Rows are points. The points of each table are mixes of a few directions, plus a little noise. How many directions does each table use, and how many do they share? Where both have some left over, give the other angles between the two spaces (their principal angles), to ten degrees, smallest first.

First (5 x 3):
[[-39  50  29]
 [-23 -38 -11]
 [ 56 -20 -21]
 [-24  59  30]
 [ 29 -51 -28]]
Second (5 x 3):
[[ 80 -72   9]
 [-36  -6 -11]
 [  7  38   9]
 [-55  49  -6]
 [  3  -8  -1]]
Directions: first 2, second 2, shared 1; angles 30

First (5 x 4):
[[ 44 -21  -6  87]
 [  3  -1   0   4]
 [ 57  30  11 -16]
 [-22   2   1 -23]
 [-82 -10  -4 -51]]
Second (8 x 4):
[[-95 -26  22  66]
 [-33 -25  -8  31]
 [ 73  -4 -38 -40]
 [-24 -33 -20  30]
 [ 11 -14 -19   0]
 [ 42  17  -4 -33]
 [ 16  54  42 -35]
 [  8  29  23 -19]]
Directions: first 2, second 2, shared 1; angles 70

First (9 x 8):
[[-18 -29  35  -6 -64   0  11 -42]
 [ 28  14 -25  -6  39 -17  -3  37]
 [-53 -46  65  25  66  15 -14  43]
 [ 51  28  -5 -38  19 -27 -26  10]
 [-61 -15  15  32  -2  57   6 -29]
 [  1 -15 -53  -1   8  19  46  14]
 [ 70  27 -39 -62 -22 -14   5 -26]
 [-23 -35  68   0 -25 -21 -13  -6]
 [  0  69 -60  54 -20 -12 -12  -2]]
Second (7 x 8):
[[  3  41 -44 -11  44  72  -7 -26]
 [ -5 -59  12  -8 -45 -28  45   7]
 [-14 -23  45  19 -15 -44 -11  23]
 [-25  79 -21  16  37  95 -49 -61]
 [ 30  -4  -8 -12 -24 -48   9  15]
 [  8 -25 -11 -16  44   6  21  34]
 [  0  -9  29  11 -42 -53  -7   7]]
Directions: first 5, second 4, shared 4

First (8 x 9):
[[  5  -9  14 -13 -22   9  57 -32  -3]
 [  8  70 -27 -20  25  13 -30  15  26]
 [-11 -37  11 -23  -4  20  -5  22  16]
 [ 18  -5  14  91   6 -57  18 -25 -67]
 [-25 -50 -24  31 -28 -51 -59 -20 -20]
 [  6 -26 -53 -34 -10  50 -17  29  45]
 [-47 -37  36 -41 -30 -24 -20 -25   7]
 [ 47  95  28   8  62  41  56  35  -2]]
Second (10 x 9):
[[-58   1  10  57  53 -46 -44  42   2]
 [-10 -11   3  20 -45  21  14 -30 -14]
 [ 53   1 -36 -27 -45 -11  23 -65 -17]
 [ 47   4   2 -62 -10  42  28  -2  13]
 [ 55   1  -1 -68 -29  57  39 -14  11]
 [-60  -2  13  60  42 -37 -39  40  -1]
 [-39   8  -1  43  62 -63 -45  38   2]
 [-37   4 -10  53  37 -65 -39  11  -8]
 [ 13  -4  17 -32 -11  50  22  11  10]
 [ 39  -4   0 -43 -50  54  41 -32  -1]]
Directions: first 5, second 3, shared 1; angles 30, 60

First (8 x 12):
[[  5 -12   8 -12  -2  24   5 -27   9  -5 -13  51]
 [ -8  -9  -5 -14 -14  20  -1 -29  12   3 -13  31]
 [ 11  -5  12  -2   8  10   5  -7   0  -7  -5  30]
 [-48   4 -47 -17 -49  -2 -19 -24  20  32  -4 -52]
 [ 66 -10  65  16  63  13  26  20 -22 -44  -1  90]
 [-30  18 -34   9 -21 -34 -15  26  -3  22  17 -95]
 [ 15  13  10  22  24 -30   3  46 -20  -7  19 -44]
 [ -9   1  -9  -2  -9  -2  -4  -3   3   6   0 -12]]
Second (9 x 12):
[[ 13  14  35  11  21 -11  25  15  -8 -31  11  20]
 [-45   2 -56 -27 -50  18 -45 -35  51  20  66 -32]
 [ -5 -39 -18 -28  34  23 -16   0   8  30 -22  42]
 [ 25  -3  30  14  49 -18  19  41 -26 -11 -13  10]
 [-34  -5  -4 -22   1   0  17 -11  10   9 -27  16]
 [ 37  22  28  37 -14 -15  15   8 -30 -22 -14 -21]
 [-59  21 -27 -17 -81   3  11 -59  25  10 -24 -29]
 [ 51  -1  21  24   5   9  -7   3 -17 -17   8  16]
 [ 17 -11  -8   8  34 -10 -19  38 -12  12  16 -23]]
Directions: first 2, second 5, shared 2

First (11 x 14):
[[  2  22  -2  -3 -12   3  10  -2  20 -19  16  -9 -18  35]
 [-14  -3  -5   0 -11  44  16  10  64   6   8  58   8  -3]
 [ -2  18  -2  -3 -11  13  12   2  34 -13  14   5 -13  27]
 [  1  56  -4  -6 -28  10  26  -3  61 -45  42 -18 -44  88]
 [  6  30  -1  -3 -10  -9   9  -5  12 -25  18 -28 -26  44]
 [ -4   3  -2   0  -4  10   5   2  18  -2   4  11  -1   4]
 [ 21  22   6  -2   6 -66 -14 -18 -78 -29   0 -95 -30  37]
 [-12 -53  -1   4  17  29 -11  11  -1  50 -31  65  49 -84]
 [ -5 -36   1   3  15   2 -14   4 -25  31 -23  23  29 -55]
 [ -9 -57   0   7  23  15 -16  10 -23  48 -35  49  50 -88]
 [ 15  -4   7   0  13 -52 -19 -13 -79  -5 -14 -64  -5  -5]]
Second (9 x 14):
[[-48  89  54  38  56  -8 -38  49  -5 -37 -18 -83  42  -8]
 [ 13   2  -2   0 -19  10   4 -35 -53   8 -17   0  -6 -29]
 [  2 -66 -26   0  -6  23  11  19  46  32  34  55  13  -7]
 [ 30 -55 -22 -25 -26  -3  19 -39 -46  38 -28  44 -24 -41]
 [ -4  30  11  19  22 -36 -28  13 -14 -36  28 -74  12  47]
 [  5   7  -6 -13 -28  33  24 -26   9   9 -18  47 -18 -17]
 [  0  -6   2 -23  13 -27  -5   7  31  -3 -24  23  -5  13]
 [-11 -19  -7  -6  -6  16  43  47  55  21  26  10 -38   6]
 [ 13  19  -5  11  -6  -9 -30 -35 -23 -32  18 -21  23  36]]
Directions: first 2, second 6, shared 2

First (9 x 20):
[[ 61   1   2 -21  63  -6 -11  17  11 -10  14 -18 -43  -6  19 -21   4  29
   39  23]
 [-61  20 -95 -45 -45  -1   9 -17  56   0 -53 -33 -19 -48 -91  19 -33  31
   36  15]
 [ 49  -8  29  -8  38  -9 -13  16  -3 -12  23   0 -14  15  20  -9  -6   8
    9   0]
 [ -5   3  -6   2   0   3   3  -3   0   3  -3  -2  -2  -5   2  -2   7   0
    2   4]
 [-19   0 -10  -6 -23  -3   0  -4   8  -2  -9   1   8  -2 -24  10 -15  -2
   -4  -7]
 [ 19 -19  70  35   0  -2  -7   9 -41  -1  34  33  35  42  45   1   7 -34
  -44 -28]
 [ -5  -2  28  36   0  13   9  -5 -32  13  11  17  20  11  45  -7  34 -24
  -25  -3]
 [ -6 -11  27   8 -21  -6  -5   2 -11  -5  10  17  25  21  -5  11 -16 -17
  -26 -23]
 [-34  15 -43   0 -13  12  15 -15  11  13 -26 -15  -8 -29 -12  -2  18   7
   15  18]]
Second (10 x 20):
[[ -9 -37  33  -6  32 -50 -27  -1  26   2   9 -32   5  11 -33   1  -5 -19
   19 -29]
 [-12 -46  42  -8  40 -63 -34  -2  34   3  12 -41   5  14 -45   0  -6 -25
   25 -37]
 [  7  23 -22   4 -21  33  17   1 -17  -1  -5  21  -3  -7  22  -1   4  13
  -13  19]
 [ -4 -15  13  -2  13 -21 -11  -1  11   1   4 -14   2   5 -14   1  -2  -7
    8 -12]
 [ 12  46 -42   8 -39  62  33   2 -34  -3 -11  41  -6 -14  43   1   6  24
  -25  37]
 [ 12  45 -41   7 -39  61  32   1 -33  -2 -11  40  -6 -14  41   0   6  23
  -24  36]
 [  3   9  -8   2  -6  11   6  -1  -6   0  -2   7  -1  -2   8   0   1   5
   -5   6]
 [-15 -57  51  -9  48 -77 -41  -2  41   3  14 -50   7  16 -53   1  -7 -30
   31 -45]
 [ 11  41 -38   6 -36  57  31   3 -31  -3 -11  37  -6 -13  39   0   6  22
  -22  34]
 [ -3 -11  10  -2  10 -14  -7  -1   7   0   2 -10   1   4 -10   0  -1  -6
    5  -8]]
Directions: first 3, second 1, shared 0; angles 60

First (8 x 24):
[[-43 -19 -11  17  14  66 -35 -48  -7  20  -6  36  -1  29  13   0 -35 -14
   38 -19 -28  58  15  52]
 [ -1  15  -1 -15 -12   8  -2  -6   4   0  -2  -9   0   6   9  19  17   2
   18   2  -2  -7  -6  -4]
 [ 22  11 -26  29  58 -22  15  -7  -9 -21  25   6  15 -44   2 -78 -34   7
  -23  -6   6   1 -27 -35]
 [ -4 -21  26 -11 -30 -20  21  52  -7   6 -18   5 -14   4 -35  34  18   1
  -29  16   3  -7  31   2]
 [-13   2  27 -33 -32   9  20  42   0  -5 -11   4 -19 -10 -29  59  42   6
   -2  28   2   0  13 -22]
 [ 31  10 -26  33  54 -33  10 -13  -3 -20  26  -5  18 -37  10 -83 -35   5
  -26 -11  12 -10 -30 -30]
 [ -5 -14  23  -2 -40  15 -51 -42  42  13   2 -31  -6  44  31  46  14 -17
   28  -9  21 -13  -7  39]
 [ 13  16 -12 -17 -13 -23  23  23 -20   6 -16  -7   6   8  -2   3  13  10
   -4  -2 -13 -22  12  -2]]
Second (9 x 24):
[[ 32 -22  -4  45  25 -49 -12 -13  14  -4  17 -18  12  -3  12 -64 -40  -7
  -39 -19  26 -22 -12   9]
 [  8  -5  -1  11   6 -12  -3  -3   3  -1   4  -4   3  -1   3 -16 -10  -2
  -10  -5   6  -5  -3   2]
 [ 30 -21  -4  42  24 -46 -12 -12  13  -4  16 -17  12  -3  11 -61 -38  -7
  -37 -18  25 -20 -11   8]
 [-47  32   6 -66 -38  72  18  19 -20   6 -25  26 -18   4 -17  95  59  11
   57  27 -38  32  17 -13]
 [ 14 -10  -2  20  12 -22  -6  -6   6  -2   8  -8   6  -1   5 -30 -18  -3
  -18  -9  12 -10  -5   4]
 [-23  16   3 -33 -19  36   9  10 -10   3 -13  13  -9   2  -9  48  30   5
   29  14 -19  16   9  -7]
 [-35  25   5 -50 -28  54  14  15 -15   4 -19  20 -14   3 -13  72  45   8
   43  21 -29  24  13 -10]
 [-13   9   2 -19 -11  21   5   6  -6   2  -7   7  -5   1  -5  27  17   3
   16   8 -11   9   5  -4]
 [ 35 -24  -5  49  28 -54 -14 -14  15  -4  19 -19  14  -3  13 -71 -44  -8
  -43 -21  29 -24 -13  10]]
Directions: first 5, second 1, shared 1
